Rows are points. Any point is a mix of the corners, with weights that add up to 1. It lies inside the corners' shape when no weight is negative. Say inside or outside, and name the corners with a negative weight.

Corners:
(1): [-41.7 -26.2]
(2): [35.8  7.2]
(3): [20.7 27.0]
Points:
[-10.6 -19.7] -> outside (3)
[19.0 24.3] -> inside
[12.9 19.1] -> inside
[23.1  4.3] -> inside
[21.5 20.8] -> inside
[-11.8   7.1] -> outside (2)
[-10.9 -15.8] -> outside (3)
[11.6 -1.1] -> inside
[-34.3 -22.0] -> inside

Corners:
(1): [ 36.1  37.6  -6.6 -10.9  -7.8 -33.4]
(2): [-25.4 -45.8  -1.0   5.0 -26.0  26.9]
(3): [  3.4 -10.8  21.7  15.8  -8.4  30.8]
(4): [-23.6  17.8   5.5 -19.3 -25.3  -2.4]
(5): [ 13.7  23.6  11.6 -19.6  32.5 -26.2]
(6): [ -7.8 -21.1   6.1 -13.1 -21.2  43.7]
(7): [ 39.4  23.6  36.2 -20.9  14.1 -31.1]
Points:
[ 27.4  36.9   7.8 -26.9   1.1 -32.0] -> outside (2, 3)
[-11.7  -5.3  11.0  -3.0  -5.0  17.0] -> outside (1, 7)
[  6.6  24.8  11.7 -15.6  -5.8 -11.0] -> outside (2)
[ 15.1   2.5   4.6 -13.3  -2.1 -12.1] -> outside (3, 4)

Corners:
(1): [-11.9   0.4   5.8   7.7 -28.9 -25.4  -1.2  17.2   5.0   1.2  10.7 -18.0]
(2): [-38.0   5.0 -22.0   3.1   5.1   1.0 -28.7  16.4  43.5 -10.9   9.5 -39.4]
(3): [-14.5  21.0  10.0   1.7  -3.2  47.6  32.6  16.5  16.9 -25.5  -9.0 -13.9]
(4): [ 41.8  16.0 -36.5  -8.8 -15.8 -11.5  18.6 -23.1  21.9  -5.8  17.3 -18.2]
(5): [ 38.4 -52.9 -38.5 -11.2 -41.6  11.5  12.3  35.0  -6.3 -25.0  10.2 -29.0]
(6): [  6.2 -40.8 -36.4  19.5 -30.2 -18.2 -12.7 -34.1   9.1  15.3  -0.1 -33.1]
(7): [ -5.6  -9.8 -28.6 -21.2 -54.7  23.6  13.6 -11.8  -6.1 -37.7 -36.2  21.9]
(8): [ 17.7 -52.2   5.2   0.9 -30.0   3.8 -29.5  11.4   8.3  19.3   1.5 -34.9]
(9): [ 13.2  13.1 -33.7  -4.0  15.9 -11.0  18.9 -24.5  14.0 -13.1 -35.4  -1.4]
(10): [ 12.7   9.8  25.2  27.5   4.7  -8.1  30.4 -40.3  23.0 -43.4  28.2  31.6]
(11): [-29.0  34.6  17.4 -12.3  26.5  40.1  33.8 -16.1   4.7 -44.2   0.9  37.1]
(12): [-13.3  19.7  22.3  37.1   3.6  15.5  -9.9 -14.7  35.4  21.9  17.5  40.9]
(13): [ 19.6 -10.7   5.9  23.2 -24.8  20.7 -55.7 -27.3 -12.1  18.4 -27.3  22.0]
Points:
[ 10.5 -10.8  -3.3   9.4 -16.5   6.8  -1.5 -13.7   8.4  -1.9   0.1   1.3] -> outside (2)
[ -9.5  -5.4   3.9  -4.7 -22.2  25.6 -14.1   5.4   4.6  -5.0  -1.0  15.7] -> outside (3, 6, 9, 10)
[ -3.2  25.8   8.3   7.0  -4.8  15.1  33.3   0.6  25.2 -36.6  24.5  20.9] -> outside (6, 8, 9, 13)
[ 7.3 -5.2 -8.0  8.0 -6.3 15.8  2.1 -4.6 16.3 -8.3  2.9 -7.9] -> outside (1, 7)
[  8.3 -10.2 -10.2   5.0 -18.8  12.5  -7.5  -3.2   7.6  -1.9  -3.3  -1.2] -> outside (10)
[  3.2  -7.3 -13.6   8.5 -17.9  -0.7   1.6 -15.8  12.7  -5.1  -1.2  -3.3] -> inside
